Rows are points. A path goes straight from each point to the next, and from the last back to the first. The post is the endless flat space through its rows: a point in 2 columns, a line in 3, a plane in 4, and so on, so that a path can go around it. Count how often the path circles the post. Going back the other way cancels.
In the rows, zero is written as 128.

Post (2 x 3):
[[163  97 105]
 [124 160 144]]
Path, 22 rows:
[[147 180  93]
 [112 126 108]
 [108 127 143]
 [153 102 127]
 [197 123 132]
 [170 176 113]
 [139 174 109]
 [134 105  94]
 [103 139 159]
 [141  99 171]
 [192 116 147]
 [179 130 138]
 [123 169 187]
 [158  54 121]
 [162 150 149]
 [170 164 130]
 [177 119  79]
 [ 96 186 139]
 [ 99  95 143]
 [133  99 153]
 [180  83 110]
 [155 151 123]]
Times around: 3

Post, 5 rows:
[[118 164 120 186 146 145]
 [148 170 141 136 145 137]
 [133 153  86 167 148 113]
 [125 130 152 143 147 116]
 [132  59 137  46  97 152]]
Path:
[[103 146 105 141 169 137]
 [175 155 112 105 171 148]
 [147  97  93 180 127 136]
 [113 138 133 184 123 128]
 [120 139 179 135 131 115]
 [120 249 109 154 154 172]
 [ 99  91  99  91 161  91]
 [109 168 105 133  97 184]
 [153 176  96  87  90 124]
 [ 74 152 153 151 141 119]
 [134 157 135 130 162 154]
 [124 127 148 114 151 141]
 [ 85 107 135 116 168 112]
 [161 133 106  82 135 148]
 [167 108 118 143 148 160]
 [124 194 130 233 150 154]
 [110 107 167 131 125  87]
 [ 82 121  56 177 123 100]
 [116 117 102  49 129 168]
 [124  89 145 121 165 116]
 [131  97  91 198 129 159]
 [166 148 106 121 168 141]
 [138 118 137 161 170 155]
 [176 146 191 142 142 130]
 [151 146 101 141 103  99]
 [127 182 177 142 134 153]
 [124 151 125  73 140 131]
 [160 126 159  75 157  99]
 [156 157 124 117 153 144]
 [123 155  55 122 134 120]
 [130 128 142 106 141  83]]
Times around: 3

Post:
[[165 113 143  77 124 125 135 168 113]
 [130 146 154 118 136  92 143 116 147]
 [115 195  95 178 112 160 136  66 177]
 [133 132 157 111 139 108 110 111 103]
 [135  92 142 121 141 141 141 124 134]
 [111 148 104 190 108 143 109 159 154]
 [ 75 111  75 122 143 169 105 170 147]
 [152  82  91 105 164  96 109 141 114]]
Path (24 x 9):
[[127 128 129  88 149 173 176 146 107]
 [137 131 125 130 182 124 104 146 121]
 [ 91 202 157 171  97 158  96 168 184]
 [ 73 125 154  96 110 104 110 105 142]
 [111 108  88 144 121  85 135 136 153]
 [169  91 108  68 135 153 122 164  55]
 [179 186  65  95 127 113 127 157 142]
 [ 45 165 172 139 135 187  69 150  87]
 [117  81 102 107 148 119 138 179  95]
 [145 130  75  94 119  96 111 136 112]
 [148  97 152 142  94 117 117 198 136]
 [127 146 119 123 140 136  82 110 136]
 [148 163  98 111 155 129  99 149 101]
 [129 150  90  81 178  64 119 136 111]
 [159  44 134  94 121 154 206 165 153]
 [139 102 116 143 105 189 120 109 127]
 [164 132 100  95  93 133  81 136 111]
 [ 68 139  77  74 129 157 148 159 175]
 [154 118 178 103  99 151 188 156 133]
 [126 133 144 136 171 116 171  97 159]
 [ 98 145 140 155 123 172 171 184 230]
 [164  98 130 116 116 120 134 168 147]
 [ 90  99  81  84 128 155  93  86 136]
 [104  97 174 125 111 141 122 195  88]]
Times around: 1
